Rows are points. A path goes straight from each point to the next, and from the last back to the first. The post is the endless flat space through its rows: a point in 2 columns, a line in 3, a plane in 4, and so on, so that a path can go around it. Count how often the path circles the post. Going back the other way cancels.
In the rows, zero is written as 128.

Post:
[[114 144 142]
 [161 118 132]]
Path:
[[117 109 151]
 [104 143 173]
 [130 149 147]
 [102 168 133]
 [136 129 118]
 [134 119 128]
 [165  92 156]
 [189 106 139]
 [195 142 142]
 [143 154 103]
 [115 147 113]
 [138 164 116]
 [199 124 152]
 [148 122 152]
 [122  96 136]
 [132 111 115]
 [102 158 128]
 [182 136 136]
 [162 123 166]
 [120 156 162]
 [212 131 120]
 [103 162 113]
 [103 134 127]
 [ 94 136 117]
 [162 129 123]
 [121 158 148]
 [167 122 172]
 [136  97 156]
 [133 101 119]
 [124 153  99]
 [152 138 119]
 [ 57 150 120]]
Times around: 0

Post (10 x 11):
[[115 151 162 156 111 120 121 152 170 128 100]
 [117 136 122 140 120 124 128 104  81 139 109]
 [124 174 101 130 130 123 118 125 103 165 141]
 [ 88  87  88 135 113 129 148 124 118 114 114]
 [142 101 113 143  76 111 111 159 161 140 129]
 [137  78 105 140 107 159 158 153 127 118 144]
 [117 120 104  69  94 178 112 125 141 136 126]
 [152 169 102 147 135 128  85 111 155 108 175]
 [103 143 189 116 151 132 125 151 137 104 117]
 [ 98 121 103 174 129 132 120 120 104 140 156]]
Path:
[[ 93 137  96 115  99 144 162 151 129 101 109]
 [137 129  79 159 114 133 135 134  96 134 142]
 [154 188  97 132  77 129  73 144 151 189 143]
 [122 155 116 135 129 124 145 142 132 102 140]
 [133 166 150 128 128 135 130 164 131 167 165]
 [167 176 121 138 134 111 124  80 117 109 108]
 [105 146 135 176 163 195 167 119 165 120  94]
 [109 161  99 157 154 213  91 128 179 109 168]
 [140  90 140 138 126 176 138 132 127 134 132]
 [122 105 117 152  94  89 136 167  90 203 137]
 [140 129 128 115 107 153 114 119 143 123 146]
 [124 117 172  90 124 126 132 117  84 134 136]
 [ 88 121  76 155  96 139 144 121 145  96 149]
 [ 87 111  57 133 109 111 154 165 135 114 124]
 [110 123 116 162 126 155  84 189 189 151 165]
 [144 106 120 161  78 114  93 131 135 171 107]
 [117 161 103 111 140 165 109  92  89 162 161]
 [123 144 176 127 122 141 138 121  96 149 128]
 [ 97 145  94 112 129 153  99  75 189 109 141]
 [153 116 145 133 135 180 103 117 141 127 133]
 [142 114 126 159 128 143 148 173 107 137 108]
 [ 94 131 113 170 123 133 159 194 141 120 115]
 [149 186 130 165 117 129 110 174 148 145 116]
 [111 133 128 155 128 126 105 134 123 130 132]
 [171 104  79 106  54 128  96 144 132 137 130]
 [ 96 134  78 140 113 133 101 113  78 168 174]
 [109 145 149 145 133 148 116 127  91 112 149]
 [147 134 156 152 108 140 101 177 135 116 162]
 [103 170 140 132 140 121 131 111 115  98 131]
 [125  99 125 108  76 157  94 123  92 188 176]
 [161 165 127 145  84 103 118 118 141 143 135]]
Times around: 0
